Every row gives one point. Each copy is the shape, with its points in the same order, turned, moved and blurred by noise. Some copies are also mirrored. Which?

Shape (9 x 3):
4; -17; -10
-19; 1; -1
14; 13; 25
-40; -40; 43
-2; 9; 1
-23; -25; 43
-24; -21; 39
36; 14; 5
16; 8; 15
Copy 1 (9 x 3):
-7; 10; 6
22; 4; -1
5; -34; -1
38; -1; 60
11; -7; -9
29; -15; 46
30; -13; 41
-19; -30; -16
-2; -26; -3
Copy 1 is: only turned
Copy 2 (9 x 3):
17; 0; -3
-9; 0; -16
-15; -30; 17
-28; 51; 21
-9; -15; -9
-28; 29; 23
-24; 26; 21
9; -45; 13
-9; -24; 12
Copy 2 is: mirrored
Copy 3 (9 x 3):
1; 5; 15
-22; -4; -9
10; -36; -7
-56; -42; 25
-5; -13; -17
-37; -49; 12
-41; -41; 17
39; -20; -5
11; -29; -3
Copy 3 is: mirrored

Shape (8 x 4):
17; 45; 27; 5
-9; -8; -6; -13
-16; 0; 55; 0
11; 7; 19; 35
-1; -19; 60; 24
-26; 6; -21; 2
-18; 0; -11; 0
-43; 8; -16; 4
Copy 1 (8 x 4):
22; -15; 36; -37
7; -4; -7; 5
-34; -20; 26; -21
11; -2; 49; 5
-43; -4; 54; -3
22; -21; -6; 18
13; -19; -2; 14
16; -38; -8; 22
Copy 1 is: mirrored
Copy 2 (8 x 4):
-35; 47; -6; -11
11; -3; 15; 2
26; 41; -26; -16
-15; 26; -26; 21
21; 28; -54; -2
9; 11; 29; 24
9; 10; 20; 16
22; 24; 34; 26
Copy 2 is: only turned
Copy 3 (8 x 4):
18; 13; 14; -48
-6; -9; -4; 12
-39; 28; 12; -21
14; 37; -16; -21
-35; 51; -11; -24
18; 4; 11; 24
8; 3; 5; 19
15; 14; 21; 33
Copy 3 is: mirrored

Shape (14 x 8):
-18; 4; -3; 17; -3; -1; 23; 13
-23; 2; -9; -7; -26; 9; 10; 18
2; 1; -22; -13; 29; -17; 29; 20
-28; 15; 6; 16; -26; 9; 16; -1
-15; -8; 34; -7; -10; -36; -32; -5
41; -35; -34; -22; -1; -20; 1; -17
19; -44; -9; -37; 3; -27; 0; -6
-9; -2; 35; -9; -5; -36; -20; -13
21; -5; 2; -23; 14; 7; 32; 18
16; -2; -39; -20; 12; -1; 28; 34
14; -9; -7; 4; -22; -13; 14; 24
18; -28; 5; 2; -16; -25; -38; -14
-32; 10; 24; 10; -32; -24; 22; 7
-22; -25; 19; 19; -8; -13; -5; 7
Copy 1 (14 x 8):
-4; -15; 10; 4; -21; -22; -12; -3
-6; -9; 18; -16; -4; -14; 3; -29
-5; 1; -17; 3; 18; -21; 16; 30
2; -3; 16; 6; -23; -10; -14; -28
55; -33; -8; 25; 18; -1; -8; -30
-3; -5; -58; -6; 24; 32; -5; 11
4; -28; -33; 5; 42; 29; 11; 6
50; -27; -7; 33; 18; 2; -7; -21
3; -4; -9; 2; 0; 11; 31; 16
-21; 2; -15; -25; 3; -13; 27; 23
4; -17; -25; -10; -17; -10; 7; -12
42; -29; -38; -7; 16; 22; -24; -18
13; -21; 7; 36; -14; -22; 3; -41
22; -44; 5; 11; -3; -3; -18; -8
Copy 1 is: only turned
Copy 2 (14 x 8):
-29; -11; 21; 5; 4; 0; -18; 0
-22; -17; 14; -10; -26; -1; -10; 18
-16; -30; 18; -6; 20; -42; 0; 5
-20; -10; 25; 5; -10; 28; -24; 11
18; -26; -20; 7; -12; 25; 19; -23
40; -19; -23; 9; 5; -54; -16; 24
19; -43; -33; 7; -3; -40; 7; 20
19; -25; -11; 20; -5; 23; 18; -16
-12; -15; 17; 12; 14; -31; 17; 34
-19; -15; 18; -17; 3; -60; 1; 23
-11; 2; 7; 14; -24; -26; -6; 6
34; 1; -33; 12; -12; -3; -4; -5
-20; -26; 26; 29; -29; 22; -6; -9
-21; -15; -21; 18; -5; 12; -9; -14
Copy 2 is: mirrored
Copy 3 (14 x 8):
-22; -18; -5; -12; 18; 8; -16; -18
-7; -12; -29; -2; 29; 8; -8; -26
-23; 10; 1; -30; 34; 5; -3; 19
-14; -20; -14; 2; 12; 26; -25; -39
32; -40; -6; 26; 13; 13; -34; 13
26; 22; -9; -10; -11; 0; 35; 27
39; 0; -2; -7; 16; -1; 25; 26
25; -34; -1; 21; 9; 29; -26; 16
-21; 9; 15; 4; 38; 11; 21; 7
-31; 23; -15; -18; 34; -9; 15; 16
-19; -18; -21; 1; 7; 2; 18; 4
35; -16; -8; 21; -23; -5; -2; 18
-6; -52; -14; -3; 17; 35; -21; -18
12; -42; 4; 3; 6; -10; -20; -11
Copy 3 is: only turned

Shape (15 x 9):
29; -7; 12; 60; 1; 5; 34; -8; 5
0; -16; -6; -18; -27; -5; -9; -19; -10
17; 19; 7; -17; -16; 0; -8; -15; -9
14; -22; 1; -5; -17; 2; -4; 8; 25
30; -16; -1; -8; 2; -21; 5; -7; 40
-13; -10; -7; -8; -6; 10; -14; 27; 3
13; -14; 15; -13; 3; -17; 23; -15; 17
-1; -24; 13; 4; 3; 4; -2; 11; -12
11; -2; 10; 2; 0; -36; -14; -15; -10
0; -12; 1; -17; -21; -33; -11; -2; 18
29; -8; 11; -2; -17; 9; -12; -16; -15
3; -21; -36; -8; 3; 4; 22; -15; -3
28; 21; 4; -17; -19; 10; 30; 25; -14
-45; -18; 10; -14; -2; 7; -3; -5; -5
0; -16; -18; -14; -1; -44; -14; -11; -9
Copy 1 (15 x 9):
-50; 13; 0; -24; 12; -38; 0; -36; 8
18; -3; -10; -2; 4; 8; -21; 4; -19
0; -20; -18; -6; -20; 12; -3; -8; -16
9; -1; -4; -11; -5; -3; -34; -13; 24
-6; 11; -31; -4; -24; -17; -39; -7; 25
16; -7; 21; 6; -4; 12; -7; -1; 24
-15; 3; -39; -4; 1; -5; -18; 5; 17
0; 5; 8; -18; 8; 2; 2; 8; 16
-10; -6; -11; -9; -20; -16; -10; 25; -13
6; -13; -12; 6; -12; -8; -41; 18; 6
3; -3; -10; -32; -11; 6; -6; -13; -17
1; 37; -12; 22; 8; 7; -11; -13; -2
-35; -15; -3; -3; -9; 43; -8; -23; 9
26; -12; -4; 13; 28; 0; 9; 18; 14
2; 12; -5; 13; -18; -7; -26; 35; -13
Copy 1 is: mirrored
Copy 2 (15 x 9):
-36; 20; 1; 25; 29; -28; 17; -35; -23
-5; -10; -13; -13; 6; 19; 19; 22; 10
10; -12; -7; -26; 19; -3; 19; 18; -14
-11; -7; -8; 4; 29; 7; -20; 16; 3
-12; -25; 5; 24; 35; 7; -11; 21; -23
3; 7; -10; -10; -2; -7; -26; 23; 15
2; -7; 7; 21; 19; 21; 8; 7; -24
6; 8; -11; 10; 1; -3; -4; -5; 14
8; -6; -8; 17; 13; -9; 32; 30; -4
-1; -2; -3; 10; 24; 15; 3; 48; 0
4; -17; -18; -14; 27; -3; 21; -5; 3
-29; -18; -12; 1; -22; 14; -1; 6; -15
10; 13; -34; -23; 18; -2; -11; -3; -45
10; 18; 15; -6; -21; 17; -1; 16; 22
-5; -16; -18; 20; -3; 5; 21; 48; -1
Copy 2 is: only turned

Shape (18 x 12):
-18; 3; -13; -12; 0; 20; 0; -20; 3; 5; 13; 12
4; 0; 43; 0; 7; -13; 4; -2; -11; -12; 18; 14
15; -7; -14; -20; -2; -14; 11; 5; -1; -33; 12; 8
-16; 8; -3; -12; 4; 3; -26; 12; -34; -1; 17; 0
39; 6; -14; 0; 13; -7; 1; 10; -1; 4; -8; 17
-2; 10; -4; -7; 7; -4; 9; 13; 7; 11; 19; 3
10; 1; -6; -2; 4; -15; 9; -20; -14; 0; 9; 4
0; 8; -11; 1; -16; -13; -15; -13; -8; 11; 15; -8
-1; 0; -18; -7; 4; -4; 5; -6; 6; 2; 21; 0
-13; 10; -9; -17; 6; 10; -4; 4; 9; 9; -9; -6
-13; 7; -6; -18; -4; -5; 5; 4; 4; -23; -45; -9
-15; 9; -12; -15; -14; -18; -25; -1; 5; 8; 9; -3
-14; 7; -16; 0; 10; -4; 12; -1; 2; -30; 6; -10
-18; -30; -4; 1; -8; -12; 8; 13; 12; -15; 8; -1
-1; 11; -10; -5; -12; 2; -3; 8; 4; 9; -60; 14
14; -10; -13; -3; -26; 18; -28; 3; 5; 10; 13; -7
6; -47; 32; -6; 8; 20; -38; -11; 0; 7; 15; 6
-6; 5; 1; 0; 11; 3; -22; -11; 11; -26; 9; 12
Copy 1 (18 x 12):
-7; 20; -7; -4; -3; 2; -9; -8; 24; 11; -7; 5
-7; -25; -36; -23; 18; -20; 9; 2; -7; -1; -10; -2
7; 4; -6; -21; -23; -21; 7; 6; -19; 6; 1; 26
-6; 1; -12; -24; 7; 17; -4; -4; 7; -32; 13; 11
-24; -11; 19; -2; 0; -12; 26; 4; -11; 9; 13; 18
-1; 4; 13; -19; 19; -15; -4; 1; 7; 6; 6; 9
-9; -13; -11; -13; -1; 6; -3; -1; -6; 22; 7; 14
-3; -9; 5; -10; 7; 24; -15; -1; -6; 1; -9; 11
-3; 6; 4; -11; 1; -6; -16; 2; -1; 12; 2; 16
9; 11; 10; 10; 8; -1; 0; 4; 15; -2; 9; 0
31; 0; 2; 17; -24; -2; 21; 6; -6; -3; 13; -17
8; -6; 13; -10; -2; 15; -15; 14; 9; -12; -12; 7
13; 8; -6; -7; -17; -19; -18; -14; -9; 3; 15; 0
7; 22; -6; -20; -5; -14; -12; 23; -20; 3; -7; -12
4; 0; 26; 18; -12; 16; 43; 5; 4; 1; 6; -27
-13; 21; 10; 6; 12; 17; -1; 5; -14; -12; -25; 21
-35; 18; -42; 10; 23; 0; 0; 36; -5; -17; -25; 9
-14; -4; -13; 4; -15; -18; -11; -5; 5; -14; -10; 2
Copy 1 is: mirrored
Copy 2 (18 x 12):
-9; 16; 25; -12; -21; 16; 3; 15; -6; 6; 8; -5
-3; 0; 5; -11; -2; -17; 17; -27; -6; -30; 1; -19
-23; 20; -5; -2; 19; 16; 17; -13; 18; -2; 3; 6
-25; 1; 19; 11; -12; -14; -7; -10; -11; 7; 37; 6
-29; 4; -21; 15; 21; 15; -3; 14; -14; -15; -2; -14
1; 10; 7; -13; 14; 11; -8; -6; -23; 4; 8; -6
-13; 8; 21; 8; 15; 2; 15; 8; -6; -8; -2; -10
-16; -12; 24; 0; 8; -5; 11; 16; -8; 11; 12; -5
-8; 13; 15; -5; 12; 18; 8; 6; -7; 6; 11; -4
1; 1; 6; 1; -11; 17; -14; 10; -12; 12; 0; 12
4; 9; -17; 16; -7; -5; -7; 13; 12; 6; -18; 39
-14; -11; 15; -13; 3; -3; 10; 12; -13; 18; 16; 17
9; 26; 0; 7; 6; 4; 11; 1; 11; 12; 13; 6
10; 8; 6; -19; 11; 11; 4; 4; 17; -15; 20; 20
-10; 0; -20; 7; -8; -6; -30; 45; -5; -5; -24; 25
-25; -29; 9; -8; -4; 20; -4; 19; 13; 11; 20; -12
-11; -38; 12; -4; -33; 23; 15; -4; 3; -42; 28; -9
-5; 10; -13; -5; -19; 3; 28; 6; -2; -2; 16; -4
Copy 2 is: only turned
